Each row of a before or after table is a point. One or more steps were done to the points. Then noise was added and the rows were shuffled. The steps act on columns, c1 being the first. What was done? A step turns or swaps two columns, mirrors them in a line or flattens them onto one, adds a multiple of one to another, or multiplies or shifts one. Angles are multiples of 10 degrees, from the lower column toward the higher: turns from -170 to 170, lines from 10 to 170 but not 90. Use the fewest steps. Two steps may share a column if one is a turn and the other turns, adds or multiplies; they go together, in the order done. Otherwise the lowest column goes first.

Before (11 x 2):
[[ 14 -21]
 [ -7  -1]
 [ 69   2]
 [-23 -18]
 [ 36 -74]
 [ 49  17]
 [ 44 -12]
 [-23  20]
 [ 11  -4]
 [ -7 -17]
 [ 12 -24]]
After (11 x 2):
[[-45   4]
 [-48  66]
 [-67 -14]
 [-17  19]
 [ 20  22]
 [  7   3]
 [  4  17]
 [-12   3]
 [ 26 -15]
 [-45 -24]
 [-16  21]]
Steps: turn c1 and c2 by -170 degrees

Before (11 x 6):
[[ -9 -16 -27 -17   5 -28]
 [ 11 -14 -19   3  18  -6]
 [-18  30 -16  32 -21 -25]
 [-24   0   8  17  -7 -23]
 [-14  32 -17 -24  13  24]
 [  8  -9 -19  32  12 -13]
 [ 47  -8 -34 -82 -28  -7]
 [-23  -2 -32  27   7 -11]
 [  4  -3 -17  24   5  95]
 [  7  18  -6  12  -8 -16]
 [  2  19  -4  34 -73  -4]]
After (11 x 6):
[[  9 -14 -18  31  13 -13]
 [  2  -5 -17  23   5  97]
 [-23   1   9  14 -10 -23]
 [-14  51 -16 -23  13  27]
 [  8  28  -8  14  -9 -16]
 [  3  31  -5  34 -72  -5]
 [-19  -4 -33  27   6 -10]
 [ 10 -23 -20   5  17  -7]
 [ 49 -12 -35 -81 -26  -7]
 [-18  49 -18  35 -20 -22]
 [ -9 -25 -26 -17   4 -29]]
Steps: multiply c2 by 1.6

Before (11 x 11):
[[-11   4  15  15  33 -10   9 -30  18  37  10]
 [-11 -27 -38   3  15  32  40  18  -9  -4  -5]
 [-15 -16 -11  31 -45 -25 -26 -19   6 -38 -53]
 [  2  21 -49  -7 -10   1 -22 -43  15  53  74]
 [-31   1 -21  -2 -54 -70   1   5  46 -12 -63]
 [ 29 -26 -16 -34  14  32 -20  51 -28   5  21]
 [ 52 -16 -41  10  26 -28   2 -41   8  39  71]
 [  1  11 -60 -11  64  19 -10  36 -42  12   6]
 [-31  21   0  16 -43 -49  25   8 -22 -16 -31]
 [ 56   6 -30   3  18  45  16  16 -19  28 -17]
 [-24  -7 -16 -35 -36 -45   2 -40  -8 -12 -47]]
After (11 x 11):
[[-38 -25 -15 -37  15  30 -19  53 -30   6  10]
 [-22   6 -30   2  16  44  16  18 -17  26  54]
 [ 53  -4 -18 -37 -37 -42   8 -38  -8 -13  15]
 [ 70   1 -21  -4 -55 -71   0   5  44 -13  22]
 [-85 -14 -40  13  29 -26   4 -44   8  38  -8]
 [  0   4  13  14  34 -13   7 -29  19  36 -16]
 [-58  22 -48  -8 -11   0 -22 -42  18  54 -47]
 [ -6  12 -56  -7  66  18  -9  35 -42  11  -6]
 [ 13 -27 -35   6  13  33  39  18  -8  -6  -5]
 [ 44  24  -3  15 -43 -52  23   9 -20 -17  -4]
 [ 52 -18 -11  31 -45 -28 -26 -19   4 -36  26]]
Steps: turn c1 and c11 by 130 degrees

Before (8 x 18):
[[ 28  10   9   1 -40 -47  -1  21  24  10   4 -13 -23 -14   4   6 -19 -18]
 [ 18  -5 -45  -3 -29 -71 -12  41 -17  -5 -26 -31 -26  48 -15  11 -44 -11]
 [-18 -53  62  34   4  13  46   7 -52  39 -10  -5  12 -16  -1  38  24  66]
 [-43 -56  17   9  12 -26  75  45 -65  48 -62  40 -36   4 -53  52  -2  20]
 [ -8  22  18  73  -1  15  15 -21 -12   9  24  -3   7 -39  18  11  19 -32]
 [-34   5  48  58 -33 -14  36  -4 -31  -5   8 -21 -21 -42  34  20  26   7]
 [ -7   9  13  45 -54   0   4  -2 -17   6  30  13  -1 -12   9   9  44  -1]
 [ 39  -5 -16  11 -52 -44  14   3  16 -40   4 -17   8  36 -30 -55 -22 -31]]
After (8 x 18):
[[ -5  22  16  73  -1  15 -35 -21 -13   8  22  -4   5 -40 -18   5  17  14]
 [ 26   8  10   2 -41 -47 -15  22  20   8   3 -13 -20 -16  -5  -2 -19  -1]
 [-43 -56  22  13  11 -27  18  44 -66  46 -64  42 -39   3  -5 -77   0  72]
 [-19 -52  64  32   8  12  65   9 -51  35 -13  -5  11 -15 -27 -24  23  48]
 [ 18  -7 -42  -1 -28 -72 -12  43 -21  -4 -27 -31 -27  51   1 -19 -47 -12]
 [ 37  -7 -18  10 -50 -45 -33   3  17 -41   3 -20  10  35  62  12 -23  15]
 [ -3  10  11  48 -54  -1   2  -2 -16   8  30  14   2 -12 -10   0  42   8]
 [-33   5  50  58 -31 -15   8  -5 -30  -3  10 -20 -23 -41 -34  15  25  33]]
Steps: swap c7 and c18; turn c15 and c16 by 130 degrees

Before (10 x 32):
[[ 34  15 -17  38   4   3  -5   2   3   9  -5 -16  12  17  -1  -4  14   2
   16  13  15 -11  14  41  13  -9 -38  13  32   2 -24  -6]
 [ -4  -1 -17  -8  -2 -16   6  -6 -14 -39 -10   5   0 -40 -11  21 -15  -2
    4  19  48  11  15  14   1  16   0  23 -13 -33 -25 -17]
 [ -1  28  -7   3 -26   6  -6   6  -9  16  -7  14 -21  11 -35  25 -15  10
   23   4  10 -11  11  14  10 -13  20   9 -16  18  -5   0]
 [ 40 -13 -17   6  -3 -95   2  21  -4 -19  24 -54  16   7   0  -6  13  12
   15 -24  -7 -11  -3   9  -5 -14  27  21  19   1  -1 -15]
 [  1 -18  55  -3 -28  13  -6  -9  19 -11 -10  16  15  20  -7  15  -9  -8
   29  -9  -8 -12  24  15  -2 -16  -8 -20  18  11 -15  13]
 [ -2 -20 -18   4 -10 -27  24  16  23   4   1  11  11  14 -29  -2 -16  11
   19  20   3  30  -4  19   5   4 -39  -2   1   6 -27 -13]
 [  0 -11   7  -1 -18   0  14   7  -8  15  20  15  13   6 -17  -6  -8  14
  -12   8  -9  43   6  13 -10 -12  21  15  23 -20   2  -6]
 [  6  61   7 -11   1  10  -4   7 -12  18   6  -1  16  -7  -1  -1 -11 -10
   22 -24  -8  -8   4  23  17   7  24  15  -9  13  14 -12]
 [ 11  22 -18  -6  -3   5  -4  -7   7  17  -9 -46 -35 -11   0  -7   7 -16
   21  15  -9  -9  -4  16   9   0  15 -17  -3  17  41  11]
 [  0 -20  -8  -5   6  13  -7 -42  10  20  -5   2 -61   3   0  33 -14   1
   12   8  22  14  -3   5  -9   9  13   8  15  12 -13   4]]
After (10 x 32):
[[ 10  24 -18  -6  -3   5  -4  -7   7  18  -9  42 -36 -10   0  -5  17 -16
   20  15 -10 -10  -2  16   9  -1  15 -18  -4  16  42  12]
 [  0 -21  -8  -5   7  13  -7 -41   9  21  -6  -9 -62   3   0  34  11   1
   12   8  22  15  -5   5 -10  10  12   8  16  12 -12   3]
 [  0 -20 -17   2 -11 -26  24  15  24   5  -1 -17  10  14 -60  -2   7  12
   21  20   2  29  -3  19   4   4 -37  -2   1   7 -28 -14]
 [ 36  14 -17  37   3   3  -5   2   3   7  -4  22  12  17  -2  -4  -3   2
   15  14  15 -12  14  42  13 -10 -37  12  32   2 -24  -6]
 [  0  28 -10   3 -27   6  -5   5  -9  17  -6 -19 -22  10 -70  25   6  10
   23   3  11 -11  11  15  11 -13  21   8 -16  18  -5   1]
 [ -1 -10   9  -1 -19   0  14   7  -9  16  21 -18  13   6 -33  -6   0  15
  -13   9 -10  43   7  14 -11 -11  21  15  22 -20   0  -5]
 [ -4  -1 -18  -8  -2 -15   7  -6 -15 -38  -9 -12   0 -40 -22  21  12  -3
    5  19  48  12  14  14   2  16   1  23 -14 -32 -25 -18]
 [  1 -17  55  -4 -28  13  -5  -8  19 -12 -11 -18  14  20 -13  15  -1  -8
   29 -10  -8 -13  24  14  -1 -16  -8 -21  17  11 -15  13]
 [  7  59   5 -12   1   9  -5   6 -11  19   7  -6  17  -6  -3  -1  11  -9
   23 -24  -7  -8   4  23  17   8  25  16  -9  13  15 -12]
 [ 41 -12 -18   5  -3 -95   2  19  -5 -19  22  54  15   7  -1  -7  16  13
   15 -23  -8 -11  -3   9  -5 -15  26  20  18   1   0 -14]]
Steps: turn c12 and c17 by -150 degrees; multiply c15 by 2

Before (9 x 64):
[[ -3   4   8  -5 -40  29 -21  -2  22  -7  -1 -34 -45 -12  11  -7  -1   6
   -4 -27 -11   0 -25 -16 -19  15  19 -11 -11   8 -31  42  12 -29 -25  56
   -9 -23  22   1 -28 -13  -7 -38  -6  44  -2 -13 -16   8  43 -15 -39  -8
  -26  32 -27 -23   5 -21  -1  36  -6  -4]
 [ 51  29 -47  27 -22 -44 -25 -10  -5 -13  18   9  53   7  -2  -8 -19   0
   55  -6 -18  64  22  49   8  -4 -37 -21  62  -9  18   8  25  29  31 -34
    3  10 -70 -10  54   9 -77  27  -3   0  42   2  19   9 -30   7  31  20
   26 -27  26   4 -16 -15 -23   6 -30 -26]
 [ 10 -19 -20 -24 -40  35 -17 -15  -6  -9 -56 -33 -12   9 -25  17  -5   0
  -19 -13  21 -26 -22 -18 -13  -5   6  20 -35  -8  -5  18 -38 -10 -17  20
    0  -3 -12  30 -41 -12  19 -22 -10  73 -34  -8  -7   6  29  -2 -21  17
  -46  31  -5 -28 -21  17  20  18 -10  38]
 [-14  41 -10 -13 -44  15  -1 -19  10 -36 -24 -30 -27  31   4 -24  -1 -10
  -21 -14  27   2 -11  -3  -7  21  15  -2 -12  -2  -8 -14 -21 -33 -28  32
   21 -10  33  13 -25 -21   8  -5  -2  33 -19  -4 -10  16   8  -9 -19  -3
   -3  53  37   0  15 -10   8  -7  19 -10]
 [ 46  23   4   7   0 -55 -12  -2  28  28   2  18 -50  15 -22  -8 -67  42
  -37  43 -16  27  48 -10  18 -13 -17   7 -46 -26 -30 -21 -14  31   8  26
   -2 -11  14  -2  -1  75  34 -36  13  -6  39  -6 -13  -4  83  24   9  -6
   20 -27 -21  20 -51 -51  12   5  10  22]
 [ 22  31  -5  45 -30 -40 -15 -11  -9 -10  -2 -19  18   8   5  -9 -29 -11
   83 -11 -41  28  -9  25  25 -41 -44  -8  53   4  44 -12   5  43  57  -4
  -15  31 -89  -4  31  29 -41  33   7   8  34   1  37 -16 -32  21 -14  -1
   55  -6  30  23   7  -1 -36  12 -19  -3]
 [ 30  29 -43   2 -23 -24  20 -13  17  26  19   2  34  19  15  -5 -39  -5
   34 -27 -47  74  11  38   3   7 -28   6  93  -6  20  20  13  26  63  20
  -10  18 -95  -1  22 -18 -37  19 -13  -7  48   5  43 -12 -30   0  13 -14
   44 -32  10  24  15  29 -55  -5  -7 -35]
 [  8  11   0 -31 -23   6  -9  20 -15  -6 -10   7 -30  18 -17 -19 -15   5
    7 -21 -26  -7 -18 -44   9  12   3 -12 -26   7 -21  21  -1 -11 -45  25
   13 -26  24   4 -12 -31  35 -20 -22  34 -32   3 -11   6  11 -30 -44  14
  -45  27 -39 -19  10  51  23  -3  -7 -18]
 [ -5   3 -45  -9 -44  29 -25 -19  10   4  -1  -1 -44  17  25 -11 -30 -11
   16   2  -2  11   2 -32  -5  -9  -3  18 -29  -1 -21  30 -20 -31 -22  28
  -22 -31  14 -15 -35 -12  26 -24 -11  37 -38 -18 -27  13  43   9 -12  39
   10  36 -32 -18  31  14  -6   4 -15  10]]
After (9 x 64):
[[ 24  32  -4  47 -29 -37 -11 -13 -12 -10  -1 -18  21   8   6 -12 -31 -12
   87 -12 -36  31 -11  27  22 -42 -45  -7  55   4  43 -12   4  44  56  -3
  -15  35 -89  -4  30  27 -40  33   7   8  35   0  37 -17 -31  21 -19  -1
   53  -4  32  20   7  -3 -38  12 -23  -2]
 [-13  41  -9 -16 -45  17   0 -19  12 -36 -23 -31 -26  34   4 -25  -1 -11
  -21 -15  18   3  -8  -3  -8  23  14  -3 -12  -1  -7 -15 -19 -32 -28  29
   20 -23  35  14 -22 -19   6  -6  -1  34 -20  -8 -10  18   9 -10 -18  -3
   -3  52  34   4  14  -9   8 -11  22  -7]
 [ 48  22   4   8  -2 -53 -11  -5  26  27   0  19 -51  14 -21 -10 -70  42
  -37  43   9  27  47  -8  21 -11 -16   7 -46 -26 -31 -20 -14  30   7  24
   -1  18  16  -2   1  76  32 -37  14  -8  38  -5 -10  -3  82  25  11  -6
   19 -26 -16  20 -51 -53  14   3   9  23]
 [  9 -20 -19 -19 -39  36 -14 -18  -5 -12 -56 -32 -13   9 -24  16  -3   1
  -17 -11   8 -27 -21 -18 -14  -3   5  21 -37  -8  -4  17 -38  -7 -16  21
   -2 -21 -13  28 -42 -11  16 -23 -13  73 -32  -9  -6   5  31  -5 -22  17
  -43  31  -5 -29 -22  15  20  15 -13  37]
 [ 10  13  -1 -33 -21   6  -6  22 -15  -7 -11   6 -28  18 -17 -17 -18   6
    6 -21  20  -4 -20 -44   7  13   4 -12 -28   6 -21  23  -2 -12 -46  24
   12  34  23   3 -12 -34  34 -20 -19  34 -32   5 -13   6  10 -30 -42  17
  -45  29 -38 -19   7  51  22  -3  -6 -19]
 [ -2   4   9  -5 -43  29 -22  -3  23  -4  -2 -32 -44 -13   9  -7  -2   8
   -5 -27  21  -1 -24 -17 -18  16  17 -11 -10   7 -28  40  12 -27 -26  55
   -8  16  19   0 -31 -13  -5 -36  -4  42  -4 -12 -17   5  44 -14 -38  -4
  -29  31 -27 -21   5 -20   0  40  -6  -3]
 [ -5   4 -45  -7 -42  28 -25 -17   9   6  -1  -2 -46  16  27 -11 -32  -9
   17   1  30  13   4 -32  -6 -12  -6  16 -29   0 -24  30 -22 -33 -19  28
  -22   7  14 -17 -35 -11  26 -23  -7  36 -39 -16 -27  13  43  11 -13  38
   10  36 -32 -18  33  13  -4   7 -15   7]
 [ 49  29 -46  26 -25 -44 -26  -6  -5 -11  19   9  51   8  -2 -12 -18  -1
   56 -10 -14  65  23  48   8  -5 -38 -19  62  -9  15   9  28  28  33 -34
    4  18 -69 -10  55   8 -77  27  -4  -1  43   3  20   7 -30   5  30  18
   25 -22  25   4 -17 -14 -25   9 -30 -26]
 [ 28  31 -42  -1 -23 -27  18 -11  18  26  21   1  35  20  14  -7 -39  -6
   34 -29 -25  75  11  38   4   7 -29   4  91  -6  21  22  14  27  62  20
   -8  42 -95   1  21 -19 -40  19 -16  -6  49   6  43 -13 -30   2  14 -15
   45 -35   8  25  17  30 -56  -3  -7 -37]]
Steps: mirror c21 and c38 in the line at 140 degrees
